Rows are points. Two turns around zero, p and q, are shown by what they do to some points. Where does a point land after both, in the order given? Backwards means that the second turn is done in reverse. Each puzzle has new turns, and all numbers are rounded.

Turn p:
[ 13 -36  14] => [ 14 -24  30]
[-37  -8 -72] => [ 51  -1 -64]
[43 25 -1] => [-3 44 24]
[43 -5 -9] => [20 25 30]
[ 5 24 14] => [-24  15   3]
[-66  -1  54] => [-57 -59 -22]
Turn q:
[ -3 -55  -4] => [-26 -38 -31]
[33 -3 30] => [-37   8  23]
[ 35  -8 -24] => [ -2 -33  28]
[-64  31 -71] => [ 95  -9 -31]
[-10  -1  33] => [-20  25 -12]
[ 9 36 36] => [-10  45  23]
Where do these land?
p, then q: [-26  57  20] => [ 55   9 -35]
p, then q: [ 13   0 -43] => [ 7 -5 44]
q, then p: [  5 -36  -3] => [ 22 -26 -13]
q, then p: [ 76 -40   8] => [-21 -83  -8]
p, then q: [-21 -28  17] => [-23 -23 -22]
p, then q: [-47  46   1] => [ 57 -20 -26]

Turn p:
[-41  52  -1  -6  61 -31] => [ 22  15 -75  42  12  31]
[ 21  25 -55  10 -54 -34] => [-43 -31  11 -30 -22  63]
[  9 -30  21 -12 -55  46] => [ -3 -36  48 -29  13 -45]
[ 66   0 -19   6   7   1] => [ 11  33  21 -46 -22  23]
[ 58 -48  32 -18 -21  18] => [ -7  30  50 -50  14 -40]
[ -6   3  33 -14  45 -33] => [  2  46 -33  20  30  -3]
[-45  -5  30  34  41  -8] => [18 18 -9 70 10 -9]
[-13 -24 -78 -23 -28  -7] => [-51 -33 -17 -22 -61  -1]
[-49  28  36  22   3  47] => [ 52 -41   1  44  25 -17]
Turn q:
[31 10  1  8 51 63] => [ -7  26 -46  -9  43 -54]
[ 28  96  13  15 -20  13] => [  8   1 -79 -50   4  46]
[-18  -5 -19  24 -16 -42] => [-13 -18  40 -22 -14  24]
[ 18 -44  16   6  -3 -12] => [-34   4  15  27 -20 -14]
[ 29 -23 -31 -58  49 -42] => [ 24  77  40  -1 -32 -26]
[-18  14  27   5   7  -6] => [-4  3 -3 11 21 27]
[-70 -48  -7  -1 -68  26] => [ 25 -93  34  45  -3  -4]
Where do these land?
q, then p backwards: [ 55   7 -13  45 -28 -57] => [ 36 -26 -75 -16 -26 -29]
p, then q: [-19  50   7   2 -27  -9] => [ -9   3   9  12  23 -54]
q, then p: [-46 -35 -18   5 -26  57] => [-35  68  30  20 -16 -15]
q, then p: [-6 34 26 14 12 34] => [ 15  13 -28   2 -47   0]
p, then q: [ 82   1 -31 -43  13  32] => [ 71  30 -31  21 -57  11]
p, then q backwards: [-35 -26 -10  26  55 -48] => [ 40 -23  66 -37   7  -7]
p, then q: [-31 -30  38 -50   1  -9] => [  3  30  59 -29  13  23]
